Rows are points. Each copy is the shape, with its points in the same order, turned, moved and blurred by noise. Some copies are also mirrored. Which?

Shape (7 x 2):
[[-4.6  0.0]
 [-0.4  2.4]
 [-6.9 -1.4]
 [ 1.3  2.5]
 [ 2.2 -3.5]
 [ 4.9 -3.5]
 [-2.2  0.4]]
Copy 1 (7 x 2):
[[-2.6 -2.8]
 [-1.4  2.0]
 [-3.5 -5.4]
 [-0.1  3.2]
 [ 4.6 -0.7]
 [ 6.6  1.4]
 [-1.1 -0.9]]
Copy 1 is: only turned
Copy 2 (7 x 2):
[[ 3.5  2.7]
 [-1.5  3.0]
 [ 6.2  2.7]
 [-3.0  2.4]
 [-1.6 -3.4]
 [-4.0 -4.6]
 [ 1.1  1.9]]
Copy 2 is: mirrored

Shape (8 x 3):
[[-7.2  2.5 -0.5]
 [ 3.5  1.4  2.2]
 [-5.7 -1.0 -2.6]
 [-4.4  1.0 -0.2]
 [ 4.3  0.6 -0.6]
 [ 4.2  0.5  0.6]
 [ 4.3 -2.3  3.3]
 [ 3.4 -0.7  2.1]]
Copy 1 (8 x 3):
[[ 4.5  1.8 -5.9]
 [-0.8  3.5  3.5]
 [ 1.1 -0.7 -5.7]
 [ 3.0  1.8 -3.2]
 [-3.5  3.0  2.4]
 [-2.8  3.0  3.2]
 [-1.8  0.4  5.2]
 [-1.4  1.7  3.7]]
Copy 1 is: mirrored
Copy 2 (8 x 3):
[[-4.8  2.5  1.2]
 [ 5.5  1.0 -1.7]
 [-4.6 -0.7 -1.2]
 [-2.2  1.0  0.3]
 [ 4.9  0.5 -4.5]
 [ 5.4  0.4 -3.3]
 [ 6.8 -2.7 -1.1]
 [ 5.4 -1.1 -1.5]]
Copy 2 is: only turned
Copy 3 (8 x 3):
[[-2.9  8.7  3.1]
 [ 2.3 -1.6  1.7]
 [-3.5  7.1 -1.1]
 [-2.1  5.9  1.8]
 [ 2.7 -1.1 -0.9]
 [ 2.1 -1.6  0.1]
 [-0.4 -4.3  0.5]
 [ 0.1 -2.3  0.6]]
Copy 3 is: only turned

Shape (10 x 4):
[[  2.5  -3.8   1.1   6.0]
 [  1.4   2.2  -1.3   2.7]
 [  0.9   0.9   2.9  -2.3]
 [  1.1   5.0   0.8   1.4]
 [  1.9   6.4   2.1   0.0]
 [  0.1   1.6  -4.2   1.2]
 [ -3.1  -0.5   0.6   0.6]
 [ -3.7   0.1  -1.3  -1.3]
 [ -0.5  -5.4 -10.3   0.7]
 [  2.4   3.4   1.6   2.8]]
Copy 1 (10 x 4):
[[ -4.2  -0.2  -5.6   3.4]
 [ -0.1   2.0  -2.7  -1.0]
 [ -0.2  -1.7   2.6   0.1]
 [  3.3   1.5   0.7  -0.9]
 [  5.8  -0.8   2.1  -0.3]
 [ -1.0   3.1  -1.7  -4.2]
 [ -3.1   1.9   1.9   0.7]
 [ -3.5   1.9   3.1  -1.7]
 [-10.0   3.3  -3.0  -7.5]
 [  3.0   1.4  -1.7   0.5]]
Copy 1 is: only turned
Copy 2 (10 x 4):
[[ 3.8 -0.7 -3.5  3.7]
 [-1.3  3.0  1.0  3.6]
 [ 0.0 -1.9  3.8  0.4]
 [-1.9  2.3  3.8  4.2]
 [-3.1  1.4  4.8  4.5]
 [-2.4  4.3 -0.7  0.6]
 [ 3.0  2.2  2.1 -1.2]
 [ 0.6  2.6  2.9 -3.3]
 [-2.3  5.3 -7.0 -5.7]
 [-0.6  1.5  2.4  5.1]]
Copy 2 is: mirrored
Copy 3 (10 x 4):
[[ 6.4 -1.3  0.0 -0.5]
 [ 1.2  1.6  3.0  3.8]
 [-2.9 -0.6  2.3 -1.6]
 [-0.5  3.3  5.1  2.6]
 [-2.3  2.6  6.7  0.9]
 [ 0.4  0.2  1.4  6.5]
 [-0.6  1.4 -1.4  1.4]
 [-3.2  1.9 -1.5  3.4]
 [ 1.9 -4.6 -5.4 10.6]
 [ 1.8  2.5  4.4  1.5]]
Copy 3 is: mirrored

Shape (7 x 4):
[[ 5.0 -1.3  1.0  4.4]
 [-3.8  1.0 -1.7  3.9]
 [-0.2  2.1 -3.0 -4.6]
 [ 2.3  1.8 -4.0  3.1]
 [-3.8  3.6 -5.0  1.5]
 [ 1.1  1.0  4.7 -2.7]
 [ 1.6  5.4  0.3 -3.1]]
Copy 1 (7 x 4):
[[-1.8  2.7 -2.2  3.4]
 [-2.1  0.3 -4.3 -5.4]
 [ 4.6  0.8  2.5 -4.9]
 [ 0.1  5.1 -2.3 -2.2]
 [ 0.4  2.6 -2.4 -8.3]
 [-0.6 -3.1  4.1  0.1]
 [ 0.4  1.8  5.4 -3.6]]
Copy 1 is: only turned
Copy 2 (7 x 4):
[[ 0.2  7.1 -3.4  2.7]
 [-2.4  0.4 -5.0 -3.7]
 [-1.3 -2.2  2.6  0.6]
 [-2.9  5.1 -0.4 -2.1]
 [-3.2 -0.5 -0.8 -5.6]
 [ 4.4 -1.1 -1.9  3.1]
 [ 3.6  0.0  2.3 -0.9]]
Copy 2 is: mirrored
